Every row gives one point. Each copy is the shape, with its points in the same order, stretched, turned, moved and blurred by noise. Say if it was mirrored as well.

Shape:
[[ 22 -15 -52]
 [-68 -21  -9]
 [ -3 -28 -48]
 [ 47  18  10]
 [-13 -26  58]
 [ 50 -13  59]]
Copy 1, 6 rows:
[[ 27 -25  -9]
 [ -7  57 -27]
 [ 28  -7 -11]
 [-41 -55  10]
 [-48  12  40]
 [-56 -48  62]]
Copy 1 is: mirrored
Copy 2, 6 rows:
[[ -7  35 -78]
 [-41  75   5]
 [-26  38 -65]
 [ 47  -6 -36]
 [-25 -15  39]
 [  8 -60  18]]
Copy 2 is: only turned

Shape:
[[-11  -6  16  -8  27  16]
 [-27 -25 -50  70 -20  15]
 [  6  13  23  10 -25  33]
 [  6   3  13   8  13   8]
 [ -4  45 -13  -4  -9  15]
 [ 25   1   0 -26   0  14]
 [-44 -62 -15  41  14 -34]
 [ -2  -4  31 -15 -12  -6]
 [-11  14   3 -27 -12  37]]
Copy 1:
[[-17   9  -5 -29  25   8]
 [ 58 -49 -21  50  -9   2]
 [ 15   5  33 -28 -20  10]
 [ -3  13   3 -22  12 -10]
 [ -2  43  -5   2 -18  13]
 [-15  26 -16 -55  -9  -5]
 [-12 -68 -29  35  31 -11]
 [-29  -2  16 -30  -6  -2]
 [ -9  22  -2 -31 -13  40]]
Copy 1 is: only turned
Copy 2:
[[  5   6  -1 -14  13  26]
 [ 55 -41  14 -36 -81  36]
 [-31  -1  -9   6 -31  27]
 [  8  -4  -1   3   0  23]
 [ -2  20 -32   5 -22  -3]
 [-23 -21 -39 -11   3  21]
 [ 65 -45  58 -55 -10  17]
 [ -9  -8  10 -11   2  -2]
 [-33  19 -27 -23 -20  20]]
Copy 2 is: mirrored
Copy 3 (9 x 6):
[[  8  -4 -11 -11  20  19]
 [-95  -1  32  27  40  -9]
 [ -4  54  13   4  -3  30]
 [  0   4   1   8  10  15]
 [ -1  45 -17   2  21 -12]
 [  6  14 -29  -5 -12   9]
 [-59 -61  38  -6  15 -28]
 [  7  20   7 -21 -28   4]
 [ -4  40 -32 -26   9  20]]
Copy 3 is: only turned
Copy 4:
[[-28 -17 -25  11  10  26]
 [ 70 -47   1  31   6 -28]
 [ 13  11  -1 -15  27  55]
 [-13   2 -12  10   6  18]
 [ -7  21  -4  -4  51   4]
 [ -9  15 -14 -28   8  16]
 [ 12 -76  13  58 -38 -21]
 [-13  -7   9  -5  -7  43]
 [ -8  -5  -8 -23  45  35]]
Copy 4 is: mirrored

Shape, 12 rows:
[[-28   7  -8  10  46  27 -12  22]
 [ 27  62  36 -50  23   1 -12  29]
 [-36  -9 -36  21   3 -41  -8 -34]
 [-19  75  50 -46   4  -4 -42  28]
 [ -3 -15  -7 -12 -30  18 -17 -37]
 [-54 -29 -27  19   5 -33  45 -27]
 [ -1  -3 -25  28 -51 -24  -8  -3]
 [ 22  15  39  21   6   8 -12  -2]
 [  1  19 -46  14 -31  -3  14 -40]
 [-10  44  31  -4 -17  35  -1  19]
 [-34  14 -14  43   7  -9   5 -46]
 [ 29  21  48 -29 -41  54  -5 -10]]
Copy 1, 12 rows:
[[-40  13   3 -12   9  25   6   6]
 [ -3  50  23 -57 -48  16 -51  13]
 [-31 -32 -47  -7   7 -46  16 -36]
 [-32  39 -15 -55 -72   0 -31  49]
 [ -2 -28 -23  20 -47   3 -12 -21]
 [ -4 -68 -34 -13  26 -40  50 -24]
 [ 12 -12 -69  23   0 -32  -6 -14]
 [-15  21  16  13 -26 -25 -21   9]
 [ 11  -1 -46  12 -21  -8  17 -52]
 [  0  22  -7  -8 -51  13   1  35]
 [-26 -12 -29   9 -14 -42  46 -27]
 [ 25   8  19  12 -84  26 -31  17]]
Copy 1 is: only turned
Copy 2 (12 x 8):
[[-30  24 -32   5  25 -12  -2  -4]
 [ 47  44  20   2  42  37  17  13]
 [ -1  17 -32 -17 -33 -19 -65 -40]
 [ 22  60  55  11  30  22 -23  20]
 [ -5  12   2   7 -64   8  16 -23]
 [-15 -37 -46 -33 -17   6 -70 -27]
 [ 25  -5 -35  19 -59 -13 -30 -10]
 [ 27   1  -2  39  16  -9  19 -20]
 [ 16  20 -50  14 -52  26 -28 -32]
 [ -3  22   7  52  -5  34   7  16]
 [-22  14 -34  31 -16   0 -50 -53]
 [ 18   5  18  47 -22  34  68  11]]
Copy 2 is: mirrored
Copy 3:
[[ -3  34 -11 -14  33  -9 -71   7]
 [ 44  18 -26 -35 -56 -27 -65  52]
 [-45  10 -32  16  38 -56  -6 -34]
 [-11   1 -18 -31 -61 -51 -89  65]
 [-25  17  12  29 -19  -6  -8 -30]
 [-50   2  -3 -19  67 -44  17 -30]
 [-28   0 -11  58  26 -14  21   3]
 [ 37  -8   8  32  -1 -27 -48  -2]
 [-25  51   3  23  17 -36  28 -11]
 [ -8  23  29  11  -9 -20 -52  49]
 [-31  27  10  19  50 -73 -19 -27]
 [ 17  18  51  24 -58   3 -24  21]]
Copy 3 is: only turned
Copy 4:
[[-17  40  19 -36  38   1 -20   2]
 [  3  89 -18 -19 -24  22  34  10]
 [ 22 -23  14 -18  13 -21 -43 -47]
 [-14  95  -3   5 -54   3  -2  -4]
 [ 16 -11   8  -5 -20  35 -31   6]
 [-13 -46  -6 -61   7 -15 -33 -45]
 [ 20 -40 -13   7 -11 -40 -22  18]
 [-10  16  28  -3 -13   4  31  11]
 [  9 -19 -34  17  13   4 -19 -13]
 [-42  42 -19   4 -26   7   5  31]
 [-17 -11  14   9  12  -6 -22 -46]
 [-22  30   0   6 -46  58  21  49]]
Copy 4 is: only turned

Shape:
[[-21   0 -11   3  16 -15 -39 -24 -22  10 -58]
 [ 13  65 -12  -8 -34  10 -29  27   1  15 -10]
 [ 15  50  -4  52 -15   4  21  22 -14 -36   7]
 [-55  82  15 -13  78  -6 -28  29 -22 -22 -28]
 [-39   5   4 -11  66 -14 -30 -34  83 -24  -4]
 [  3 -15  -5  -9  13  31 -26  34  33 -29 -15]
 [  5   3  -2  12  -8  18  15  22  11  85   8]
 [-21 -15 -59 -18 -39  18 -24 -19 -31  41   7]
 [ 10  24  25   6 -32 -16  82  35  -7 -26 -39]
 [ -8  -9  30  -1 -39   1   4 -30 -22  18   1]
 [ 10  17  24 -17  -2  -2 -36  22 -14 -26  -2]
 [  3  28  11 -10 -36  53 -16  31 -15 -30 -36]
 [-66 -10  24  15 -37 -14  40  26  18 -34 -51]
 [-11 -15   7   6  20 -17 -37  20 -12  -1  -1]]
Copy 1, 14 rows:
[[-46  23 -30 -19 -22  44   6  26 -35 -38  -8]
 [  1  65   6 -17   1   4  45   4  -2  11   4]
 [ 30  31 -29  34   5 -43  13  26  -9 -19 -16]
 [-73  84 -44 -38  14 -19 -34  11  35 -39  12]
 [-21  -1 -69 -91 -20  32 -24 -56  22 -46  -1]
 [ 16  -4 -33 -66 -11   8  26  32   7 -38  29]
 [ -5  -9   1 -15  16  28 -17  10 -41  70  -3]
 [-16 -19 -16  31 -15  67  38   5 -25  16  44]
 [-25  -6 -12   4  13 -95  40  28 -47 -16  -8]
 [-28 -45   5  24  -7  14  24   2 -12 -10 -28]
 [-13  16  12 -27 -29 -15  15  19  13 -34  11]
 [ -3  10   2 -12  24 -14  65  52  15 -34   1]
 [-50 -35 -74 -13 -16 -54  53  41 -10 -12 -23]
 [-18   0 -16 -26 -48  12 -12  33  -7 -18   9]]
Copy 1 is: only turned
Copy 2, 14 rows:
[[  4 -23 -27  35 -30 -36 -57  -5   6 -18 -19]
 [ 16  10 -15 -50   6  30 -70  14  -3  38  -9]
 [  0  70 -30 -12  36  48 -15 -15  -8  10 -16]
 [ -5  20  27 -49  14 -46 -57 -62 -30 -40 -45]
 [-50 -64 -27 -32   6 -33  22 -32  32 -37  -9]
 [-14 -27 -42 -22   5  11  -2  35 -43 -20  -3]
 [  2 -54  12  13  37  53 -32  21  -3  47 -36]
 [-27 -26  10  34 -58  35 -61  49  13  14  12]
 [-39  64 -21  -4  48  -9   5  -8 -50  63 -26]
 [ 15  -6   3  28 -36  12   5  12  17  42 -24]
 [ 35  11 -11 -25  -9  -9 -18  18 -16   1  -3]
 [ 10  23 -33 -32 -32  26 -32  17 -59  21 -27]
 [-70  30 -19   7  -8 -37  16  44 -14  16 -63]
 [ 20 -14  -3  18   1 -15 -16  37   4 -24 -12]]
Copy 2 is: only turned
Copy 3 (14 x 11):
[[-48 -28 -39  37 -19  14 -22  -3  12  -8  20]
 [ 24  11  22   3 -44   0 -27  -6 -18 -30 -19]
 [ 14   4   8  -4 -22 -47  39  -9   4 -42 -66]
 [-13  -2  12  73 -43   2 -72  71  59 -30 -33]
 [-46  53  16  36  10   2   9  31  69 -10  73]
 [ 31  15   4  22  21 -11 -27   1  14 -56  28]
 [  2   8  18  33   9  31  20 -10 -58  24   6]
 [-30 -10 -36 -28   4  62  -6  15 -44  -7  15]
 [ 20   3  12  -3  55 -47  15 -61  17  20 -68]
 [  1 -21 -19  -9 -16  26  49 -20   3  34  -9]
 [ 32 -29  21  -1 -27 -19 -18  21  17 -35  -5]
 [ 69 -10 -23  17 -16   6 -33 -14  14 -39 -27]
 [-23   5   6  18  37  25  20 -63  56  -1 -39]
 [-23 -32  22  15 -11  -3   2  26  16 -29  17]]
Copy 3 is: mirrored

Shape:
[[-59  24 -12 -20  -2  27 -10  32   8 -58 -54 -21]
 [-43  18 -49  27  -9  28  50  12   6  36  39  10]
 [ 12 -25 -19   0  26  16  -6   5   4  -2 -21 -52]
 [-48   5  39 -46   4 -69  27 -14   6 -18  -5 -44]
 [ 41   6  15 -38  37  26 -27 -16  49  -8  31 -11]
 [-15   7 -44  -6 -50 -45   5 -22  -1 -38  -3 -11]
 [-22 -23 -17 -45   4  20 -31   6 -41  11  48 -33]
 [ 10 -53  36  17   5 -70  13 -25  11 -51  12  -2]
 [ -3 -36  -3 -11 -43  31 -13  23  52 -22 -24  16]
 [-38  45 -42  24 -27  -7  30 -11 -34  22 -48   6]
 [-18  -3  33  49 -39  23  14  17  60   7 -24  -2]
 [ 20  52 -17 -24  50  16 -21  11  36  28  -5  21]
 [-32 -23   5 -42   4 -59 -22   3  13  20 -14  47]
 [ 18  10 -20  21 -13 -73 -26  61  16  28   1 -41]
 [ 28  23   4  -2  12 -50 -22 -26  56 -18 -41  34]
 [-44 -36  21 -39 -37  21  49  28 -38 -42 -36 -14]
 [  1  34 -30  41 -32 -16 -49  51  15 -12  26  26]]
Copy 1 (17 x 12):
[[-50   4 -30  81 -28 -13  42  55  60  19 -19 -22]
 [ 24 -12  10  31 -65  17  15  -6 -40 -23  11   4]
 [ 43  -4 -23  54  45 -12   9  61   6  16 -16  -4]
 [-41 -13  33  11  64   8  50   0  73  -2  66  46]
 [ 76  46 -38  31  12 -24  26  27  36   8 -29  71]
 [-40 -26  12  -1 -13 -60 -22  53  27   1  52  34]
 [ 32 -57   3   2   5   2  -4  29  36 -72 -22  -4]
 [-41  28  26  -3  81  -9 -39  29  26  27  12  73]
 [  1 -11  -4  46 -27 -19 -14  18  42  64 -53  26]
 [-48 -14 -43  -5 -40  -9  15  21 -19   5  30 -39]
 [ 10  46  11  61 -17   9   7 -32  20  72 -27  -3]
 [ 59  49 -75   6 -52  21  54  38  24  32  -6  45]
 [-47 -24 -24 -38  -7  54   2  19  59  45  21  66]
 [ 57  18  47 -13  -7  43  17  67  49  41  52  11]
 [-10  60 -64 -13  -8 -11   3  45  40  93  27  82]
 [-84 -52  24  30  26 -23  33  16  26  -9 -58 -28]
 [ 26  56   7 -11 -95   9 -17  51  41  14   5  13]]
Copy 1 is: only turned
Copy 2, 17 rows:
[[-64  75  -3 -48  18   4  41 -32  58 -22 -26  -9]
 [-52  -6 -43  38  30  59 -11   1 -46  19  -5  29]
 [-48 -10  -6 -22  -9 -32  24  -4  10  -6   2 -53]
 [-11  33  53  33  37 -57  41 -47  44 -47  20  29]
 [ 13 -18   2 -29  10 -63 -31   9  41  31 -33   8]
 [ 16  64 -32  16  35  -2  16   1  21 -39  47 -18]
 [-34  18  29 -12  -9  -3  49  -2   9  82  35 -23]
 [ 43  -7   8 -38   5 -46  -2 -20   0 -82  55  27]
 [-25  63 -54 -47 -40 -30   3  18  34 -25 -15  34]
 [-24  53 -13  45  19  53  -4 -12 -36 -34 -14 -43]
 [-30  20 -28  -6 -34  10 -16  21  25 -77 -52  52]
 [-26   5   9  -2  12 -18 -72  -2   1  28 -39 -16]
 [ -3  60  15   5 -41 -33 -38 -36  -4 -14  42  28]
 [-74  21  33  24  -8 -20 -29  39   5 -40  73 -24]
 [ 42  33 -12  -8  -2 -46 -80 -11  25 -73  -6  -5]
 [-52  87   2 -41   9 -31  91 -16 -12 -15  -4  19]
 [-27  44   0 -29  -5  51 -57  44  12 -10  42   7]]
Copy 2 is: only turned

Shape (17 x 12):
[[-35  29  23 -30 -40   8 -22 -33  50   9  12   6]
 [ 11 -13  -2 -20   4   7 -18  14  -7 -64  -7  -7]
 [ 24 -11   1  10  22   2 -16  48   7  56 -11  23]
 [-20  -9  -2 -20 -47  32  16 -48  35  18  65  -6]
 [ 11 -49   7  11  -1  25 -28   8  -3  52 -57 -14]
 [-50  20 -14  18 -57  -8   3 -32  49  18   9   7]
 [ 28 -23  35  17  28 -26  -8 -18 -14  36 -14  24]
 [-43  14   9  35 -54  13   4 -31  18  -7  51   0]
 [ 35   2 -54 -15   1  24 -46  -9 -45 -54 -38  35]
 [ 39  16  25  13  -1  39 -23  -1 -30  41 -26   4]
 [-34   9  -3 -17  22  48 -16   3 -36 -47 -19  29]
 [-35  39  12   1 -47 -17   5 -29  27  28  37 -54]
 [-52   6 -23  -9 -39  -4   3 -11  -9  16  20 -13]
 [-50   3   4  13 -26   6  -8 -59  27   3  24 -20]
 [ 31 -16  27   3 -18   8  32  16 -13  21 -52  19]
 [ 17  -7 -28  22   4  50 -56  33 -17 -77 -39  17]
 [ 18  15 -49   7  45  48  -2   0  -3 -58 -42   6]]
Copy 1, 17 rows:
[[-41   0  77  10  -7 -53 -10 -39  19  28 -15  71]
 [  9   8   2 -52 -31   7  15   5  -5 -31   5  29]
 [-16 -18  10   5  34  -5 -43  -1  34   9 -36 -56]
 [-59  20  27  44   8 -67  55 -31  26  18  27  51]
 [-57   2  20   6 -40 -25 -10   5  40  -4 -55 -66]
 [ -2  15  78  42 -19 -78  -7 -19  22  44   2  41]
 [-44 -16   9  -7 -27  -3 -15 -44 -15  39  -9 -39]
 [-20  -6  44  58 -25 -67   9   5  -7  31  41  53]
 [ 30   1  -2 -29 -72  75   1 -21  58 -18   3  22]
 [-56 -36  19  28 -35  35 -11   7  27  23 -50 -30]
 [ 12 -31 -38   0 -50  12 -14 -36   7 -35 -46  47]
 [-52  52  76  45 -10 -53   9  16 -20  45  18  42]
 [-18  53  10  36 -27 -45  -4  -8  11  24  12  39]
 [-36  25  55  46 -50 -60  16 -35 -11   7  13  44]
 [-33 -23  -6 -24 -33 -23  21   7  23  51 -51 -32]
 [ 41 -40  16 -34 -59  34 -14  26  37 -57 -13  15]
 [ 58 -12   1  -9 -48  39  28 -18  17 -65 -47  -2]]
Copy 1 is: only turned
Copy 2:
[[ 39  -7  19  17 -37 -34  32 -10  -6 -45  17  54]
 [  7 -26 -13 -35  30 -27  -5  26 -18 -10   0 -26]
 [-25  17  -4 -18  -1  14   3 -34  61  26 -49  -5]
 [  2 -16  10  30 -59   7  38   2 -26 -29  54  19]
 [ 11  10   8 -17  16  43  11 -43  28 -31 -60 -59]
 [ 36  21  20  39 -72 -20  12  27 -25 -21  -9  44]
 [  5  24  -4   8  50  -3  11 -51  44  41   0 -29]
 [  1  20  -3  40 -45 -23  35  51 -34 -24  23  14]
 [  5  -3   0 -20  68  -3 -66 -25 -34 -22 -37  -6]
 [-13  28  22  18  52  -1   4 -30  46 -20 -27 -27]
 [-35  26  -3 -33  31 -47   0 -24 -36 -37 -22  -7]
 [ 45   0  57  29 -50 -10  33  59   3 -13  64  32]
 [ 11   3  59  -3 -48   6  16  31 -37 -11   4  11]
 [ 31  24   7  13 -45  -6  19   6 -38 -33  44  15]
 [-26 -15  38  26  23 -24   0 -15  39  -5 -55 -55]
 [ -7  13 -51 -33  58 -11 -26  20 -24 -54 -64 -28]
 [-16   5 -41 -36  34 -29 -84 -19 -12 -53 -18 -31]]
Copy 2 is: mirrored
Copy 3, 17 rows:
[[-11 -51  12  -5 -57  19  23  18  13   0 -26 -28]
 [ 25  -8 -25  32   8 -27 -65  11 -26  -6 -44   8]
 [-35  11   8   6  31  16 -12  39 -32  15  54  -9]
 [ -4 -80 -21  -6 -28  37  50 -39  -1   4 -16  17]
 [-48   5  46 -51  47  15 -19  28 -40  32  -6   8]
 [-39 -38  -4 -17 -66  -8  56   7 -13 -16  -6  -6]
 [ -1  17  42  18  20   4  -8  31  25   3  14  43]
 [-21 -60   8  29 -38  -2  37 -22 -27 -35 -16  26]
 [ 62  -7  -2  -4 -34 -57 -78  20 -63  33  -3  16]
 [ 23  -3  78 -13  24   8 -15   6 -40   5  20   7]
 [ 36 -18 -12  21 -37  12 -65  46 -80 -22 -37  27]
 [-26 -20  18 -13 -25  11  22 -44  11 -47  -3  -5]
 [-20 -39 -23 -27 -33  -2  -5   0 -37 -47  13  25]
 [-31 -28   9  -4 -52  17  15 -21  -4 -13 -41  29]
 [ 24  -2  26 -20  48 -17  23  41 -25 -22  -2   5]
 [  8  -1   3  36  -4 -51 -83  27 -95  31 -34  -6]
 [ 37  53 -27  23 -37 -15 -51   8 -78  20 -49  -5]]
Copy 3 is: only turned
Copy 4:
[[-60  27   0  29 -18  36  15  -6  13  26  -1  19]
 [-20  28  22   8  11 -41   8 -40  -4 -35  -9  12]
 [ 28 -17   9 -22  32  31 -25  24 -24   3  25  -8]
 [-56 -18 -58  36 -18  84  28 -11  24  -2 -40  16]
 [ 28 -10   8  42  15  -8 -31  44 -49  19 -10  12]
 [-68  11 -46  54   2  35 -19   1  35  31   3  13]
 [ 14 -36  -1 -23 -19 -12 -18  30   4   3  -1  36]
 [-69   8 -48  44   4  34  37  10  35   1  13  20]
 [  2 -28  14  56   9 -49 -32 -75 -39 -47  41  28]
 [ 22 -18   1   5   4  -8  22   7 -57  38  29  25]
 [-52 -35  26  32  37 -40  14 -19 -34 -33  23  -2]
 [-36  39 -41  15 -26  24  32  10  34  57  -6 -21]
 [-45   4 -31  48  -7  13   4   6   2   2  15 -31]
 [-61 -14 -23  55  -4  25  19   4  45  21 -17  14]
 [-15   3 -28 -10   3 -33 -20  22 -55  10  -4  29]
 [ -4  20  37  62  67 -46   0 -41 -31 -42  41  28]
 [-18 -32  16  44  65 -42 -10 -67 -19  -8   2  12]]
Copy 4 is: only turned
